Every row gives one point. Examples show where two turns around zero, p and q, send a point. Where does a point land after both, in the order given? Backwards means that the second turn is done in reverse. Each puzzle has new turns, and all numbers are rounded.

Turn p:
0.12; 0.27; -0.04 -> 0.17; 0.17; -0.17
-0.22; -0.32; -0.25 -> -0.10; -0.45; 0.06
-0.10; 0.00; 0.49 -> -0.35; 0.32; 0.14
0.51; 0.14; -0.12 -> 0.51; 0.18; 0.08
-0.31; -0.08; -0.08 -> -0.22; -0.22; -0.11
Turn q:
-0.21; -0.05; -0.48 -> -0.44; -0.04; -0.28
-0.53; -0.13; 0.00 -> -0.39; -0.30; 0.24
0.13; 0.46; -0.06 -> -0.01; 0.48; 0.03
0.16; -0.08; -0.01 -> 0.13; -0.02; -0.12
0.21; -0.20; 0.19 -> 0.31; -0.15; -0.03
0.24; 0.02; 0.36 -> 0.40; 0.04; 0.16
Where do these land?
q, then p: 0.22; 0.48; 0.17 -> 0.16; 0.48; -0.23
q, then p: -0.09; -0.37; -0.25 -> -0.04; -0.44; 0.09
q, then p backwards: -0.21; 0.28; -0.31 -> -0.25; 0.09; 0.38
q, then p: -0.03; 0.17; 0.14 -> -0.05; 0.22; -0.02
p, then q: -0.17; -0.17; -0.01 -> -0.07; -0.22; 0.07
q, then p: 0.28; -0.39; 0.27 -> 0.33; -0.06; 0.44

Turn p:
-0.10; 0.16; 0.25; -0.42; 0.02; 0.34 -> -0.43; -0.09; -0.17; -0.24; -0.25; 0.23
-0.01; -0.30; -0.64; 0.25; 0.09; -0.04 -> 0.41; -0.23; -0.22; 0.27; 0.46; -0.14
0.21; -0.25; 0.04; 0.00; 0.30; -0.29 -> 0.33; -0.06; 0.22; -0.32; 0.13; -0.08
-0.21; 0.01; -0.02; -0.14; -0.23; -0.11 -> -0.06; 0.08; -0.19; 0.04; -0.18; -0.22
0.30; -0.21; -0.40; 0.44; -0.58; -0.03 -> 0.40; -0.23; 0.12; 0.75; -0.08; -0.17
-0.15; -0.12; 0.10; 0.23; 0.13; -0.02 -> -0.10; 0.05; 0.16; -0.01; 0.24; -0.15
-0.04; 0.38; 0.07; -0.13; 0.15; -0.03 -> -0.08; 0.30; -0.11; -0.15; -0.05; 0.24
0.00; 0.32; 0.59; -0.23; 0.11; 0.18 -> -0.46; 0.19; 0.19; -0.33; -0.28; 0.28
Turn q:
-0.89; 0.03; 0.15; -0.13; -0.59; 0.04 -> -1.01; 0.11; 0.33; -0.10; 0.07; 0.18
0.30; -0.07; 0.16; 0.39; -0.34; 0.12 -> 0.04; 0.00; 0.16; 0.30; -0.47; -0.26
0.05; -0.01; 0.18; -0.24; 0.19; 0.15 -> 0.18; -0.03; 0.08; -0.11; 0.00; 0.31
0.25; 0.04; -0.47; 0.03; -0.01; 0.12 -> 0.12; 0.08; -0.43; -0.15; -0.18; -0.20
0.18; -0.07; -0.03; -0.20; 0.21; -0.30 -> 0.29; -0.14; 0.03; -0.19; 0.25; -0.11
-0.04; 0.30; -0.10; -0.09; 0.26; -0.11 -> 0.14; 0.24; -0.12; -0.05; 0.30; 0.06
0.15; -0.24; 0.11; 0.24; 0.29; -0.01 -> 0.25; -0.28; -0.05; 0.29; 0.02; 0.02
Where do these land?
q, then p backwards: 0.35; 0.24; 0.18; 0.55; -0.01; 0.31 -> 0.17; 0.30; -0.17; 0.16; -0.61; -0.25
p, then q: 0.14; 0.03; 0.38; 0.24; -0.29; 0.22 -> -0.30; -0.02; 0.35; 0.35; -0.09; 0.10
p, then q: 0.12; -0.24; -0.22; -0.50; 0.35; -0.02 -> 0.17; -0.31; -0.21; -0.56; -0.12; 0.04
q, then p: 0.20; 0.17; 0.01; 0.19; -0.27; -0.03 -> 0.09; 0.31; 0.09; 0.12; -0.21; -0.08
q, then p backwards: -0.24; -0.32; -0.29; -0.15; 0.37; -0.13 -> -0.12; -0.22; -0.34; -0.16; 0.32; 0.33
q, then p: -0.07; 0.07; 0.23; 0.02; -0.04; -0.35 -> -0.07; 0.18; 0.27; -0.27; 0.08; -0.01
p, then q backwards: -0.01; 0.45; 0.28; 0.20; -0.08; 0.32 -> -0.44; 0.21; 0.26; 0.10; -0.15; 0.30
p, then q backwards: -0.30; -0.17; -0.47; -0.43; 0.01; -0.32 -> 0.36; -0.04; -0.67; 0.01; 0.19; -0.07
q, then p backwards: -0.19; -0.24; -0.10; -0.12; -0.06; 0.01 -> -0.07; -0.12; 0.08; -0.16; 0.09; 0.25

Turn p:
-0.10; -0.33; -0.39; 0.15; -0.12; 0.14; -0.14; 0.45 -> -0.13; -0.55; -0.25; 0.07; 0.28; 0.07; 0.23; 0.16
-0.01; 0.40; -0.30; -0.34; -0.30; 0.37; -0.22; -0.29 -> -0.21; 0.13; -0.38; -0.46; 0.00; 0.35; -0.43; -0.12
0.31; -0.42; 0.19; 0.37; -0.02; -0.25; -0.32; -0.36 -> 0.53; -0.18; 0.10; 0.43; 0.09; -0.09; -0.20; -0.42
0.35; -0.10; 0.51; 0.04; 0.41; -0.06; 0.03; 0.15 -> 0.47; 0.02; 0.47; 0.09; -0.18; -0.14; 0.02; 0.30
-0.26; 0.20; -0.34; -0.34; -0.41; 0.22; 0.15; -0.39 -> -0.36; 0.23; -0.48; -0.44; -0.01; 0.03; -0.12; -0.34
-0.22; 0.01; 0.08; 0.33; 0.17; -0.08; -0.13; -0.02 -> -0.10; -0.08; 0.31; 0.22; 0.05; 0.14; 0.09; -0.16
0.07; 0.06; -0.21; 0.14; 0.27; -0.02; 0.19; -0.36 -> 0.14; 0.35; 0.08; -0.05; 0.29; 0.10; 0.14; -0.22
-0.24; -0.18; 0.18; -0.27; 0.19; -0.12; 0.03; 0.33 -> -0.21; -0.17; 0.26; -0.06; -0.02; -0.37; 0.06; 0.27
0.09; 0.24; 0.14; -0.31; -0.01; -0.31; -0.23; 0.21 -> -0.15; 0.09; 0.06; 0.15; -0.09; -0.12; -0.41; 0.36
-0.19; 0.05; 0.50; -0.17; -0.01; -0.06; 0.27; 0.23 -> -0.15; 0.05; 0.23; -0.04; -0.48; -0.29; 0.14; 0.19
0.19; 0.08; -0.35; 0.39; -0.18; 0.17; 0.38; 0.05 -> 0.13; 0.13; -0.40; 0.07; 0.06; 0.32; 0.47; -0.02
Turn q:
-0.28; -0.01; 0.17; 0.09; 0.20; 0.44; 0.06; -0.24 -> -0.14; 0.01; -0.22; -0.08; 0.28; 0.45; 0.06; -0.23
0.02; -0.20; 0.41; -0.23; -0.33; -0.29; 0.22; -0.03 -> -0.27; 0.13; 0.10; -0.15; -0.35; -0.27; 0.40; -0.15
0.07; -0.02; -0.19; 0.48; 0.02; 0.22; -0.12; 0.01 -> 0.01; -0.26; 0.12; 0.31; 0.23; 0.15; -0.26; -0.10
0.31; 0.25; 0.02; 0.13; 0.16; 0.04; -0.11; 0.22 -> 0.39; 0.03; 0.27; 0.11; 0.17; -0.02; -0.03; 0.01
0.17; 0.19; -0.18; -0.24; -0.34; -0.19; -0.29; 0.27 -> 0.22; 0.01; 0.29; 0.00; -0.43; -0.07; -0.11; 0.35
-0.43; -0.10; -0.04; 0.44; 0.47; 0.03; -0.20; -0.52 -> -0.47; 0.09; -0.18; -0.09; 0.64; 0.18; -0.45; -0.13
-0.36; 0.25; -0.12; -0.33; -0.21; -0.50; 0.43; -0.10 -> -0.28; 0.45; -0.35; 0.12; -0.27; -0.26; 0.25; 0.43
0.22; -0.22; 0.06; -0.37; -0.08; 0.08; 0.25; -0.17 -> 0.11; 0.02; -0.27; -0.16; -0.32; -0.12; 0.15; -0.30
0.28; -0.15; -0.12; 0.03; 0.09; 0.18; -0.22; 0.57 -> 0.44; -0.50; 0.26; -0.06; 0.04; -0.03; 0.02; 0.12
Where do these land?
q, then p: -0.44; 0.05; 0.21; -0.23; -0.04; 0.00; 0.50; 0.27 -> -0.23; 0.22; -0.23; -0.15; 0.04; -0.09; 0.62; 0.20
p, then q backwards: -0.32; 0.22; 0.33; 0.33; -0.25; 0.17; 0.56; -0.08 -> 0.02; 0.01; 0.46; -0.35; -0.56; 0.08; 0.33; -0.12
p, then q backwards: 0.15; 0.19; 0.17; -0.01; 0.02; -0.01; -0.44; 0.06 -> 0.03; 0.10; -0.29; 0.13; -0.14; 0.13; -0.37; -0.02
p, then q: -0.27; -0.07; 0.38; -0.07; 0.00; 0.27; 0.19; -0.28 -> -0.21; 0.34; -0.07; -0.11; -0.44; -0.01; 0.13; -0.16
p, then q: 0.07; 0.05; -0.20; -0.03; -0.10; 0.40; -0.35; 0.01 -> 0.16; -0.31; -0.18; -0.31; -0.10; 0.20; -0.17; -0.09
q, then p: 0.21; -0.06; -0.10; -0.17; -0.26; -0.14; -0.10; -0.10 -> -0.06; -0.05; -0.23; 0.19; -0.18; -0.03; -0.23; -0.09
q, then p: 0.05; 0.28; 0.06; -0.06; 0.14; 0.14; 0.35; -0.14 -> 0.08; 0.33; -0.09; -0.05; 0.13; 0.32; 0.14; 0.01
p, then q backwards: 0.05; -0.17; -0.48; 0.10; 0.22; -0.45; -0.37; -0.01 -> -0.05; 0.11; -0.17; 0.67; 0.40; -0.01; 0.08; -0.01
q, then p: 0.50; -0.47; -0.38; 0.14; 0.26; -0.36; -0.35; 0.28 -> 0.31; -0.25; 0.17; 0.51; 0.21; -0.55; -0.48; 0.08
